Each row is a point. A path goes straight from each point to the next, and from the last back to the first. The post is the endless flat space through its rows: a point in 2 columns, a line in 3, a plane in 4, and so on, so that a path can go around it. Count how often the path circles the post. Going back the other way cancels.

Post:
[[-17  -9]]
Path, 21 rows:
[[ 38 -17]
 [ 18 -74]
 [-46 -46]
 [-61   4]
 [-20  11]
 [ 34  14]
 [ 50 -22]
 [  1 -75]
 [-36 -20]
 [-11 -70]
 [ 31 -21]
 [ 31  38]
 [-25  20]
 [-39   1]
 [-10  42]
 [ 49  11]
 [  8 -37]
 [-58 -54]
 [-99  -5]
 [-32   5]
 [ 17  51]]
Times around: 2

Post, 5 rows:
[[-15  -6  35 -86 -52  27]
 [-35   5   9   8  49 -18]
 [-45  26 -78  14  33 -56]
 [  1 -37  85 -36 -83  -8]
 [-22   7 -26  60  16   9]]
Path:
[[ -26  -19  -23   -1   19  -47]
 [  54    1   -5   39   10   11]
 [   4   46   -4  -27   -5  -16]
 [ -37   42   45    1   25   70]
 [ -50    9    5  -53  -63  -41]
 [ -22    4   59   14  -60  -40]
 [ -10   56    3  -27    6   32]
 [ -41    2   39  -31  -39  -29]
 [ -45    9  -77  -23  -68    2]
 [ -48  -62   -4   -8  -64 -100]
 [  -5  -61  -18   15   46   10]
 [  43  -32   42  -63   13  -71]
 [   7    9   25  -56  -68   12]
 [ -28    9   37  -30  -34  -82]
 [ -78   -4   38  -29  -76   43]
 [ -66  -16   39  -32   39  -32]
 [ -30  -22  -14  -49   14    4]
 [  14  -31   23  -32  -25    1]
 [  16    4    4   -4    1  -55]
 [  -5   27   51  -17  -19  -31]
 [ -54   38    7   39  -41   43]
 [ -88  -15   28   34   10   20]
 [ -67  -56  -12  -10    1  -22]]
Times around: 3

Post:
[[-44  -5  24 100 -16 -40  51 -12  33]
 [-16  41  68  -3   6  -6 -41 -11 -40]
 [ 31 -23 -22   9 -45 -67  26 -39  58]
 [ -6 -13 -36  42 -24 -10 -36 -34  55]
 [ 27  21  10   8  -9  -6  64 -32 -55]
 [-22  23  16 -31  46 -13 -21   8  61]
 [ -1 -16 -32 -78   2 -23  -1   5 -33]
 [ -1 -45 -16   0  29 -38  -7 -49  36]]
Path:
[[-23 -18   3 -53  10 -60  42  -4  42]
 [ -8 -20  20   4 121  -9  53 -81 -45]
 [-13  -1 -44  44  -4 -49   0   3  29]
 [ 33  17  28  44   7  -8  62 -10 -14]
 [ 20 -29  -7   8 -22  -8 -18 -27   4]
 [-19 -20  12  41 -20 -46  50 -22  53]
 [-39  34  45 -54  49 -19   5   9 -12]
 [-24  51 -36  44  -5 -34 -23 -37  58]
 [-10   8 -29  12  49 -47   9  -1  21]
 [ -7 -39  20  36   9 -43   6  19 -15]
 [  0 -33  37  -4   4  -5  -8   6  47]
 [  8  25  50  31 -48 -15  -4 -66 -11]
 [-22  58   6   3  13  24  41 -50 -25]
 [-21   8 -24 -39 -29 -43 -43  10  10]
 [-16  36  26  49  94  -9 -10   0  63]
 [-32   2 -21  26 -21  15  25  29 -33]
 [  6 -33  -3  33 -38  -1  18 -37 -31]
 [ 17   6  -6 -13 -35 -14  -6 -42  16]
 [-76 -29  32  16  -7 -87 -83 -36  18]
 [-36  62 -18  32  57 -12  27 -13  40]
 [-21  -9  28   0  23 -98  33 -60  17]
 [ 28  34 -15  -2 -44 -59  12 -13  15]
 [-18  35  63  34  30 -13  15  16 -15]
 [ 18 -25  -4  28 -22  -2 -64 -28  25]
 [  4  34  81  53 -66   1 -30 -51 -22]]
Times around: 4

Post:
[[ 29 -42 -48   5  19  -6  52 -14 -68 -20  -1 -31 -57 -11]
 [ -6  24   9   6   3   0  36  45  10 -14 -35  47 -22 -87]
 [-16   5 -24 -46 -16  27   6  24   6 -19 -61  59 -14 -54]
 [ 16   9  58  27 -29  55  15  23  20  32 -61  74 -26 -24]
 [-14 -16 -26 -23  12  -1   5  28 -26  -8  32  -1 -20  -4]
 [ 14  45  70 -25  16  50  15 -29 -24  18 -29  92 -29 -69]
 [ 38  -1  -5 -14   1  15  88   4 -54   2  14 -43   2  38]
 [-17 -14  -2 -26   3  -5  54 -16  43   1 -26  45 -43 -27]
 [ 24   6  18  17 -30  56  -2   3   7  72 -13 -17  91 -48]
 [-17  -6 -60 -50  13 -43  57  27 -71  38   3   2 -47 -21]
 [ 16   4  70  -3   3  29  -6  -6  -9  28 -65 -26  55  24]
 [ 72   8  25  20   5  20  -7  -3  -9  60 -16   9 121  37]
 [ 11   8  18  24 -28 -26  45 -48 -93 -31  -3 -14   1  88]]
Path:
[[-13  29  38  -6 -11  48  26   1 -33  32 -15   8  34  14]
 [ 19  35   6  14   3  24  71 -15 -52  26 -10  37 -66  16]
 [ 56  24 -25 -20  12  -1 -35  13 -40 -16 -51  -9  20 -42]
 [ 54 -33   9  29 -18  -3  41  34 -38  22   9 -15  -9 -35]
 [ -3 -29  20 -33 -12  58  24   2  -9   4  20  31  26 -47]
 [-28 -11   9 -68 -13  13  48  27  -5 -38   1   1 -15  -2]
 [ 55 -21 -11   5 -29  -9   5  17  18 -30  30  18  12  -3]
 [ 35  -5 -40  -9 -20   3  14 -54 -30  50  -9  20 -13  -6]
 [ -5  14  24 -13 -22  63  39 -59  60  21 -21  83 -15  -8]
 [  2  18 -36  31   0   2  10  10 -23  40  11  54  16 -39]
 [ 32   8  -8 -60  54  33  11 -21  48  33  -5  15  15  78]
 [ 60 -10 -47 -32   4  13  19  -8 -72  -2 -13 -21  11 -19]
 [ 26 -36  21  17   4  21 -58   4  -4  20  17   8  45 -23]
 [ 20 -63 -45  13  27 -51  25  54 -45   7 -33  10  25  14]
 [ 15  -7  13  62  -7  85  -5   9 -33  33 -10 -16  57   3]
 [ -7  55  -1  -4   8   3  30 -28 -41  57 -38  35 -22 -23]
 [ 56   4  41 -29  30   8  47  23   5  38 -65 -45 -26 -56]
 [ 11 -16  56 -49  -7   4  25 -31   3  77 -74  38   4  -5]
 [ 31 -11  40   0  14  47  -8  -7 -83   9 -45  32  21 -53]]
Times around: 2

Post (17 x 18):
[[ -19   -8   16   -2  -18   -3  -26  -26   10   32  -81   22   31   13
     2  -63    8  -13]
 [  42   40  -32   39    2  -50   37    2    5   17   76    6  -79   50
    67  -21   -8  -67]
 [  15  -47   43   11  -33  -36    1   10   51   35   -8   27   25   21
   -34   -5  -21   50]
 [ -23  -52   22  -11  -48   12  -20  -21   33  -23  -48  -29  -27   55
   -65  -72  -15    7]
 [  58  -53    6  -21  -19   26   25   32   11   -1 -104  -20   35   -6
   -21  -18  -51   30]
 [  -9  -34  -21   -4  -45  -34   19   30  -36   17   35    1   -8   26
     3   32   73   23]
 [   1  -63    8   38   29   36    9  -25   17  -21  -30   19   -7  -29
   -34    1   12  -24]
 [  -7    6  -40    3  -27  -34  -14   -7   37   10   73  -48   18  -38
   -14    0   21   -3]
 [  60  -18  -34  -50  -39  -34   -9  -17    5  -32  108   35  -84   26
    84  -37   24  -21]
 [  11  -39  -29    4  -28   77  -24    8   46   20  -38   17   48   69
   -19  -14    7    2]
 [  13   28  -23  -15  -52  -27   80  -39   12   43  110   20 -100  -11
    52    2   29   22]
 [ -12  -34    5   36   -7   55   -3  -15  -12  -33  -33    9   59   10
   -70  -53  -42   21]
 [  36   53  -19  -67   48   -8   10   53   24   11   49   46  -64  -19
    21  -30    2  -58]
 [  -6  -54  -40  -33  -58  -37   22   -9   10   25   -2   48   -4   -5
     8   37  -36   11]
 [  -6   -8   -4   37  -14   54  -61   38   33  -29  -81   -7  -12    2
   -15  -25  -36   44]
 [ -20  -91   -2  -14   41    1    3  -13   14   -3  -82  -39   51   40
    -6  -16  -35   66]
 [ -12  -29   59  -16  -28   21   -7  -13   12    2   65  -17  -18   46
    26   29  -14   -7]]
Path:
[[  10  -26   -2  -33   43  -20   -9  -19   45  -27   11   -9   43   30
   -10   13  -10   -3]
 [ -14  -43    1    9   28    6  -22   -7   42  -29  -32    0   -8    6
   -39   20   41   45]
 [  -7   29  -81    4  -53  -54  -13    0    8   32   39  -23   -3  -59
   -17  -16   74   33]
 [ -48   26    6  -25  -44   25  -37   -9   16   46   42   -3  -33    3
   -45  -83   -3   48]
 [ -19  -37  -85   -1  -79   21   78  -34   27   42   51   -5   24   12
   -32  -39   35   39]
 [  12  -33   37  -42   24  -10  -30   21   36  -90   11  -63   -7    4
   -62 -100  -20  -47]
 [  -6  -10    1  -81  -80  -62    2   19   31  -42   22   11  -73   21
   -13   10   16   31]
 [  16    0   57    1  -11  114   21  -42   65  -31  -12   46   30   28
   -62  -63  -58   -6]
 [  -7  -57    0   20  -25  -22   39   69   -1  -45  -49  -64    3  -13
   -39    3  -27   21]
 [ -27  -37    8   -3  -32   63   -5    5   35  -28   34   22  -94   62
     7  -12  -61   40]
 [  64   -1   -9    5  -44   44   14   39  -33   29   69   -2  -27   26
    28   13  -11   16]
 [  23  -13  -33   30   45  -25  -20    6   -7   23    5   42  -42   34
    72   24   31  -11]
 [  13  -30   22  -24  -96   19   23  -14   -2  -21   34  -26  -48   37
   -71  -20   -3   34]
 [  13  -13  -75  -41   -2  -56  -55   47   11    5  -15    3  -85  -55
     6   13  -24   59]
 [  33  -86   69   38   44   63    4    2   12    4   60   30   74   25
   -29    9  -77   26]
 [  -2  -52   32   28  -12   70  -34   31   69  -77   86  -42  -84   14
     8  -37   41   67]
 [   5   43  -10   31  -63   10   34   -7   37   45    5   -1  -70  -56
   -19  -34   17    4]
 [ -43  -97   -8   21  -75   14   -2  -95   41    7   16  -11   13   44
     9  -91   18  -14]
 [ -12  -35  -40   10    2  -10   84  -23   17   24  -13   53    5   57
    50   14   37   -8]
 [  35   -1    6  -61  -66   27   12   10   52   -3  -43   54  -74   24
    -1  -20  -30   36]
 [ -10  -12   56  -48  -27   10  -29  -38  -10  -18   55  -55   11   59
   -18  -24    2  -68]
 [ -15  -84   41   12  -21  -53   18  -16   16   75  -16   10  -33   10
   -28    3  -10   51]
 [   3 -102  -46   16    4  -26    9   -9   -2   37   -1   38   -8   32
    28   -8   79  -22]
 [  33  -11  -17   11   15   40  -23   16  -17    6   18  -41   -1   27
   -19  -63   28  -41]
 [  43   62   -3    9    2  -31    1   18    5   12    1   34  -31  -70
   -46   -7  -41   -3]
 [  26   21   48  -55   38  -10  -13  -12  -31  -24  -17   43  -22  -33
   -26  -66   45   14]
 [  24   20  -12   23   54  -20    3   -7  -11   -3    7  -46  -33  -36
    13  -39  -27  -29]
 [  11  -88  -27   31 -109   50   27  -18  -20   -2   35   10   22   28
   -18   17   -2   71]
 [  -4  -84  -56   34  -79   20   49   14    8   20  -25   -8   86  109
   -31  -10    7   16]
 [ -52  -28   17  -80  -36   38   50   -4   42  -20  -32    4   -6  -16
   -79   -4  -16    0]
 [  49   79   17   37  -10  121    0  -29   65   19  -29   63  -49   18
    40   -4    8  -29]]
Times around: 2
